Each row is a point. Two turns around zero, p and q, are shown by what they do to some points. Write where each new point lands after one turn and then the other. Backwards means that the second turn is done in reverse. Each puzzle has new turns, and all numbers are rounded.

Turn p:
[  5 -11] => [  5 -11]
[-15  -2] => [-15  -2]
[  0 -27] => [ -1 -27]
[ 5 -7] => [ 5 -7]
[ 5 48] => [ 6 48]
Turn q:
[14 15] => [10 18]
[-37   6] => [-37  -3]
[-9 -6] => [-7 -8]
[ 25 -28] => [ 31 -22]
[ 7 13] => [ 4 14]
Where do these land?
q, then p: [-12 -12] => [ -9 -14]
q, then p: [-12   5] => [-13   3]
p, then q backwards: [ 13 -21] => [  7 -24]
q, then p: [-25   6] => [-26   1]
q, then p: [36 22] => [31 29]

Turn p:
[10 -4 34  3] => [-2 -5 35 -5]
[-21   6 -26 -39] => [-10  16 -38 -30]
[ 12  -5 -27   1] => [ 19  -8 -22   4]
[-13 -11  26  16] => [-22 -11  23   9]
[12 14 -7 20] => [15  7  2 22]
Turn q:
[  0 -15  29  19] => [  0 -18  19  27]
[ 12 -32 -48  14] => [ 15 -22 -54   0]
[ 2 30 -1 -2] => [ 2 29  6 -4]
[  8  24  13 -15] => [  6  20  22 -12]
[15 10 13 12] => [15  8 12 14]
[-16  -4  -7 -30] => [-18  -5   0 -30]
[-21 -14   0   4] => [-21 -13  -5   6]
Where do these land?
p, then q backwards: [ 9 24 -8 14] => [13 17  1 21]
q, then p: [ 0 14 23 14] => [-5  7 23 17]
p, then q: [ -3  -6  -5 -36] => [ -3   1  -2 -37]
q, then p: [-15   9   0  31] => [-8  7 -5 34]
q, then p: [  9 -41  -9 -23] => [  4 -36 -13 -29]

Turn p:
[ 21  -2  10   2 -14 -16] => [ 26   0   8   2  -9 -14]
[-12 -26 -17  -1 -13 -16] => [ -5 -31 -15  -1  -9 -16]
[ 15  13  -4  13 -12  23] => [ 11  15  -3   5 -19  23]
[  7 -21 -18  -6  16 -19] => [ 10 -20 -20  -6  21 -11]
[-6  2 15 -6 23 25] => [-13   6  17  -3  19  24]
[-11  13  17  11   7 -19] => [ -7  12  11  18   8 -20]
[-13  20  -1 -13  -8  22] => [-20  17   5 -15 -13  13]
Turn q:
[ -3  41 -10   1  -5  -1] => [ -7  40   2  -4 -10  -6]
[-15  -5  29  -1  20   5] => [-17 -12  22  -2  24   1]
[  0   3   7  -7 -12 -10] => [  2  -2   8  -8 -10 -11]
[  3 -12   5  10  -9   6] => [  3 -12   5  10  -7   8]
[-11  -1  -9   9   7  -9] => [-10   1 -10  10   4 -10]
[-22 -13  -7  -8 -24   6] => [-19 -16  -8  -9 -24   5]
[ 48 -12 -14  -5  23   4] => [ 47   1 -17   1  24  13]
Where do these land?
p, then q: [ 11   8  -9  -7  18 -21] => [ 11  15 -14  -4  18 -15]
q, then p: [ 28  12  -5   3 -19 -24] => [ 34  14  -1   0 -15 -18]
p, then q: [15 19 20 -2 20 12] => [ 2 23 22 -4 19 10]
p, then q: [ -1 -23  -6 -20  23  14] => [ -6 -17 -11 -16  26  18]
p, then q: [ -7 -22   3  -3 -13  -9] => [  4 -26  -2   2  -5  -8]
p, then q: [-23  -5   0  -2 -20  18] => [-21 -16   5  -5 -21   7]
p, then q: [ -9   9  -8  29 -16 -10] => [ -3   7  -6  26 -24  -9]
q, then p backwards: [-26  15   0  12  13   2] => [-27  16   4   4  13   0]
p, then q backwards: [ 13 -13   4  -9  -6  17] => [ 12  -9   9 -12  -9  15]

Turn p:
[  8 -11  27  14  14  25  -4   7] => [  8 -23  23   7  21  17  -2  10]
[-14  -4  -9   0  -8 -18  -5 -30] => [-16  -1 -13  11 -11 -15  -2 -27]
[-14 -21   2  26  -1  -3   6   7] => [-14 -22  -3  17  -4  -3  10  17]
[  4   6  12  10  13 -15   9 -25] => [ -1   4  10  19  12 -15  14 -19]
[ 28  -5  12 -14 -14 -24  29  21] => [ 28   6  20 -15 -25 -20  25  12]
[-11  28 -27  20 -23  24   4 -26] => [-22  29 -13  26 -13  35  -3 -14]
[-12  29  20 -21  16  24  24  27] => [-12  23  28 -34  24  15  10  21]
[ -7  -3   5   8 -28 -19  -3  30] => [ -3  -1   6   1 -29 -17 -10  31]
[  7  14 -28   1  10  11 -24  -9] => [  9  14 -29   6  13  14 -18  -9]
[ 19 -23  19 -20  27  12 -23  -9] => [ 25 -30   7 -15  28   1 -13 -20]
[ -8 -10 -34 -23  -7 -18 -13   9] => [  1   1 -37 -22 -17 -14  -9  -1]
Turn q:
[ 17   9 -19  -7  43  24  -7  13] => [ 17  -8 -13 -13  46  24  -4   6]
[  5  16  -6  29  -2 -17  -3   9] => [  4  13  -9  28   4 -11 -14  11]
[ 21 -26 -35 -16   5   8   2 -33] => [ 26 -27 -27 -15   0  -2  21 -31]
[-11  14  15 -15 -22  24  22   3] => [ -9  21  12 -14 -19  18  25  13]
[-16  16  17   1 -12  -6  16 -25] => [-14  26  13   6 -11  -9  20 -15]
[ -7  -1   1  19 -17   3 -10 -12] => [ -7   2  -5  21 -17   6  -2 -11]
[  3   1   0   6  35  19 -10   0] => [ 1 -9  3  3 34 20 -3 -6]
[ 11  25  -8 -18   6   1 -18   6] => [ 10  19 -11 -19  10   9 -20  -2]
[ 18 -13   1  -8   3 -14 -22  14] => [ 14 -15   3  -9  -1  -6 -30   1]
[-29 -35 -10 -16 -26 -33   0  12] => [-28 -26  -9 -16 -33 -36  -7   7]
[-12  -7  43  25 -13 -11  30  12] => [-14   4  43  27 -15 -15  14  24]
Where do these land?
q, then p: [-21  -4  13 -23 -11  17 -10  17] => [-20  -6  10 -29  -7  12 -19   2]
q, then p: [-29  -7  20  31 -10  28 -10   2] => [-37 -18  13  18   0  27  -5  17]
p, then q: [  8   2 -29  -6  26  -8   4   4] => [ 16   3 -25 -10  21 -11  11   6]
p, then q backwards: [ 16  24 -24   9  -1 -11   6 -20] => [  6  29 -11  16 -11  -2   3 -25]
p, then q: [-11  -5   4 -28 -12   5  16   9] => [ -9   6   9 -30 -17   0   8   0]
q, then p: [ 16  17   7  33  26  -9 -25 -48] => [  5   5  -2  55  32   3   3 -34]
q, then p: [  7 -28  -7 -17 -20   3   1  11] => [ 10 -17  -1 -19 -31   2  -2   0]
q, then p: [ 35  26   8  30  18   1 -11 -13] => [28 11  6 38 31 11 -3 -3]
q, then p backwards: [ -9  -5   0  -9 -12 -24   1  21] => [-16  -2   5  -5 -12 -20  -9  20]
p, then q: [-12 -21   8 -20  -4  -2  29  17] => [ -8  -6  15 -30 -17 -14  17  14]

Turn p:
[-22 -21   2   9 -12  -8  15 -12 -11 -19  -8] => [-17 -14  -5   4 -19   4   8 -10   1 -23 -24]
[18  3 14 12 -5 19 21 14 18 19 18] => [ 11   3   3  10 -10  11  26   8  16  19  30]
[  9  15  10 -10   1 -11  15   0  -5   2 -21] => [  1  23  14   0   2 -10  15  -4  -9   1 -12]
[  4  12 -10   0   1  21  14  10 -17 -18 -15] => [ 12  15 -10   1   1  18  12  17 -16 -12 -15]
[-25  -9  -4  -9   3   2 -10  16 -12  -7  -7] => [-22  -7  -5  -6   0   3 -11  19 -11  -1 -15]
[-18 -14   6 -10 -20   5   2 -10  15 -10 -22] => [-13   3  10 -14 -18  13  -5  -5  18  -4 -25]
[ 15   4  -9 -13  10 -15  -3  -1   6   9  18] => [  8  -1  -8 -10  14 -23   0  -5   3   8  15]
[  6 -16 -16  23  -4  -6 -19  17   8  -9  13] => [ 13 -25 -10  16  -3  -9 -18  19  14  -4   3]
[ 6 16 -4  1 11  3 11  8 11  8 -3] => [ 4 17 -4  8 12  0  9  4  6 11  5]
[-11   1  14   1  -1  11 -16  -4 -17 -22  17] => [ -8 -12   5  -8  -1  14 -11   7 -14 -27  14]
[  0 -14  13  15  12  15 -13  -7  22   4  10] => [ -1 -21  12   6  10  18  -5  -3  21   6  14]
[  4  11  -9  15  -9 -20   2 -15   6  14  17] => [  5   4 -11  16  -7 -17  -7 -23   7   0  17]
[ 10  -4 -19 -15  14  -7 -17 -18  -3  14 -22] => [ 13   0   1 -11  19  -7 -16 -18  -9  18 -22]
[  4  17  11 -17   1  -9  -4   1 -21  16   4] => [ -5  13   8  -9   1 -14   0  -5 -28   7  13]
Turn q:
[ -3   0  -6 -10 -24  -6   8   7  -6   8   7] => [  3   2  -5 -10 -24  -3  11  11  -2  -4   5]
[ 10   1   9  26  10 -10  -3  -3   6  -5   7] => [ 10   6   2  21  17 -13  -6  -1  -3   3  10]
[-26 -13   0   3  12  -3  12  21  -7   2 -13] => [-24 -20   3   3   4 -13  12  16   1   6 -14]
[-6 12  3  3  4 -3 16  4 10 21 -8] => [-4  9  4  1 -1 -9 23 -7  8 14 -7]
[ 17  28 -15  18   2  -9 -35   0   2   3   4] => [ 12  36  -9  -2   6 -12 -32  -2  -8  12  -3]
[-13  -3  17 -27 -10  16  13   2  10  -9  13] => [-14  -8  20 -12 -12  18  12  -1  13 -14  18]
[-13   7  13  14   1  -5  10   8 -16   8 -28] => [ -7  -2  13  12  -2 -17  15   1 -12  -1 -29]
[ 19 -10 -13  14   7  -3 -19 -10  20 -26 -10] => [ 10   1 -18  16  18   1 -31  -6  18 -13  -3]
[ 21   9  -8  -6   8 -18 -14   2 -13   2  -2] => [ 19  10  -8 -19  13  -8  -9   3 -11   0  -8]
[-25   0   5 -14  -6  -3  11 -12  -4  11   4] => [-13 -13   5 -10 -17  -5  15 -14  -5   3   6]
[  0 -16   8 -12  -6  15  -2  -3   0  12   8] => [  6 -14  10  -4 -12  17   1   1   4  10   6]
[ 18 -16 -14  -8   3  28   3 -15  -2 -27  18] => [  2  -8 -17   5  10  42 -12   1  -2 -15  18]
Where do these land?
p, then q backwards: [-12   4   6  -2 -26 -11 -20 -10  10  20 -10] => [-19  11   5   2 -11   7 -33  -8  13   9  -1]
q, then p: [ 11  -3   5  11   9  12  19 -21 -14  10 -12] => [ 15  -6  -2  14   1  18  20 -16 -13   1 -12]
q, then p: [-19  -1   5  -1  -2 -13  -9  11   7   4 -17] => [-15   2  14   1  -6 -17  -7  -3  11   2 -14]
p, then q: [  3  -6  -7  13  14  -2 -35   6  20   2  -7] => [ 11  -6  14   5  16  -7 -26   4  16  23  -4]
q, then p: [  1   8   4   0  11 -10  15   7   4 -10  20] => [-12  -1 -13   0  14  -8  13   4   0  -9  16]
p, then q: [ 10  -4 -27 -48  12  -7  16  -5 -17 -14   0] => [ -3  -7 -25 -46  15   2  18  -6  -2 -16 -22]
q, then p: [ 11  -5   8  -7  15   1 -28   4   1 -14   0] => [  2 -11  20 -11  22   1 -15   9  -2   3   4]
q, then p: [  4  -7  -6  13  -1  -8  12   6 -17   1   9] => [  5  -7 -14  10  -3 -10  10  11 -13   1  -2]
q, then p: [-17  -5   0  -3  17  -9  19  -5   4  15 -12] => [-15  -5  -6   3   0  -5  17 -21   7  10 -16]
p, then q: [  4   3   4  11 -35  10  -1  -7   6 -18   5] => [  7  16   2   8 -17  14 -14   5  12 -24  11]
q, then p backwards: [  8  -5  13  -5 -30  28  15   6   7   8  15] => [  7   2  23  17 -23  29  13   9   7  -1   2]
q, then p: [-17   2 -12  10  11  -3  -7   3 -15  -9  17] => [-17 -11 -15   3   3  -6 -13   5 -20   1   3]
q, then p: [ 13  18   9   9   6  13   3   5   6   6 -10] => [ 2 19 13 14 10 11  7 -4 -2  2  4]

Turn p:
[ -6  -4 -20   2   2 -13  16 -14  -1   2  -2 -16] => [ -5  -8 -19   9   7   2   4 -11 -12   2 -11 -19]
[ -2  -9  17  20 -12   2  -7   0  -1  -3  -8   1] => [ 11   4  15  13 -14  -1 -14   6  -7   5  -2   3]
[  6  -1  -3  -7  14   5 -12  13  18   2  12  11] => [-3 -4  6 -7 19  2  2 10 20  7  7 13]
[  5 -19  28   5  -7   2  -2   4 -14 -13  -2   1] => [ 18  -8  24   0 -15  -8  -5  13 -10 -11   0   0]
[-7 -1 -5 -7  7 10 -9 13  0 17  4 13] => [-17  -2   5  -8   0  12   5   8   7   9  13  10]
[  1   4 -15  -4   1  11   4 -23  -2  -2   0  -5] => [ 10  -3 -17   2  -3   8  11 -18   3   3   2  -5]
[  3  -5  30   9  -6   2  16   8  -1 -11 -15  -6] => [ 14  14  22   3 -10  -1  -3  11 -10 -15 -17  -7]
[ 12  -5  16   0  -6  -7  -2   1  -1   4 -12   4] => [  5   2  12 -10  -9  -8  -6   4  -5   5 -12   3]
[  6   9 -15   7   5  -1   4  -4 -10  -2   4  -1] => [  2   1 -19   4   3  -2   8  -2  -8   0   3   6]
[ -4   5 -20  -6 -11  -8  17  -7   2 -10   0   1] => [-10  -5 -18  11  -2  -6   8 -11   6 -10 -12  -6]
[-6  9  5 -3  4  0 -6 -1  2 13 18  8] => [-9  7  5 -3  5 -7  6 -1  6 10 19  0]
[-10   8 -12  -6   7 -11   4  -7   0 -12 -11  -4] => [ -6  -2  -8   3  10   3  -3 -19  -6 -12  -9   1]
[  1   8  -6 -11   1   7 -21  17   8  14  12  -5] => [-10   3  -7 -16   8   5 -12  11  17   7  18   3]
Turn q:
[-15  -5  -8   2  -3 -12 -10   4  -6   5  -1   1] => [-13  -6  -2  -3  -5  -9 -10   4 -11   6   7   6]
[  4 -10  -6  -3  24  -6 -38 -15   6  25   8 -11] => [ -9 -10   9 -22  25   5 -28 -25 -11  17   3  -7]
[ 18 -16   2   6  -4  18  -8  -5  17 -21  -5   1] => [ 11 -11  -7   7  -6  12 -13  -9  23 -14  -8 -17]
[ 17 -15  -9   3   5   4  -6 -13   5 -17   4  15] => [  7 -18 -17   7   4   6  -7 -17  10 -11  -9   1]
[ 16  -6  -2   0  15   5  -1  -9   9 -17 -19  -9] => [  5 -12  -7  -4  15  10  -4   7  10 -13 -15 -18]
[ -8  -9  -4  -6  -5   1  19   7 -10  -5   5 -12] => [  1 -12   8   8  -9   3  17  11  -8  -2   8   0]
[ -7   5   4  -2 -12  -4  18  -1   8   6   0   6] => [ -1   8   1   6 -11  -9  15   2   2   9  -8   1]
[  0  14  -4 -11  -1  -1  -6  12   0  13   2   9] => [  3  11  -4 -17  -2  -2   1   0   2  11   7  12]
[-8  5 -2 12  6  2 10 11 -4  4  2  0] => [ 1  5  2 11  7 -7  4 10  1  5 12  4]
[ -7   5  -1   1  -5   3  -1  -5 -15  16  -3  -3] => [  0   8   7   3   0   5  -5   6 -16  10  -1   8]
[-15  15  15  -7   0   3   7   5  -4  -4   1   6] => [-12  16   7   0  -3   2  12   7   7  -5   2  11]
[  1  18   3   2 -16  -5  12  -1   0  -7   6  -8] => [  2  17  -5   5 -10  -3  16   1  -9  -7   2  -9]
[ 5 -2 12  1 -4 -8  4  9 -7  2  0  4] => [  7   3   9  -1  -4 -12   1   2  -1  -8   0   8]
Where do these land?
q, then p: [  2  -4   5  10 -10 -10  -9  -5   2   2  -8   4] => [ -1  -2  -3  -2  -3  -4 -18  -9  -7   1  -2   6]
p, then q: [ 9  6  9  4 -3 48 -6  1 -2  6 -4 17] => [ 26  24  -5   5 -21   5  16 -14  24  10  -1   4]
p, then q: [ -4  -7  -7 -26  -2   5  -9  -9   6  -8  16  -2] => [ -7 -21   4  -1  -2   2   8 -19   7   3  -4 -18]
p, then q: [ 8 -5 -9  3 -5 -6  4 -1  4  3 12  1] => [  2  -9  -1   0   2 -14   0   4  -4   9   3  -5]
q, then p: [  2   5 -10   7   7  -9  -2   3  -2   6   6   0] => [-4 -7 -6 -4  8 -5  7 -1 -8  4  7  1]
q, then p: [-3  8  8 -7 -9 -8  5  0 -5  9  6 -9] => [ -4  10   2  -6 -10 -10   6  -2  -7 -10   2  -6]
q, then p: [ -7  -3 -12  -5  12  23  -2  -2   3   9  -5 -10] => [ 2  4  6 -8  1 20  5 15  7 12 12 -6]
p, then q: [ 3 -5  2  5 -2 -9  9 -2  5  7  0 -3] => [ 1  2  7 -2  4 -6 -3 11 -8  3 -1 -4]
p, then q: [ -4  -2   9   9  -2  -7   5  -3   5 -43  -2  -6] => [  4  -3 -14   7  14  -8 -15  -2   5 -34  -9 -12]
q, then p backwards: [-10   9   2   3  -4 -10   5   3   3   6  -1  14] => [ 8 13 -1  5 -7 -8  2  2  1  6  3 13]
q, then p: [-14 -13   8   8   9 -10   1  -9 -21 -15  -7  -1] => [  1 -10  17  18   1   6  -7   3 -14 -16   5  14]
q, then p: [ 7  1 11  1 13 -9  1  3  3  3 -4 -4] => [  2   0   8 -10  14  -3  -1  -4  -5  -6  -6  -1]
q, then p: [ 4 -2  5 10 -3 -7  3 36  4  7  2 -1] => [ -5   0   1  -6  14 -32  -6  13   8   3   0  -5]
p, then q: [  5   9   5   8  -4  16 -13  -7  -4   9  -6   4] => [ 12  16  -5  -3  -9   5   0 -13  -1   9  -1   8]
q, then p: [  3   4 -26 -29   3  -7   7  -7   1  -2  -7  -6] => [-13 -16 -10 -12 -12  19  18   7   1  -8  -8 -10]
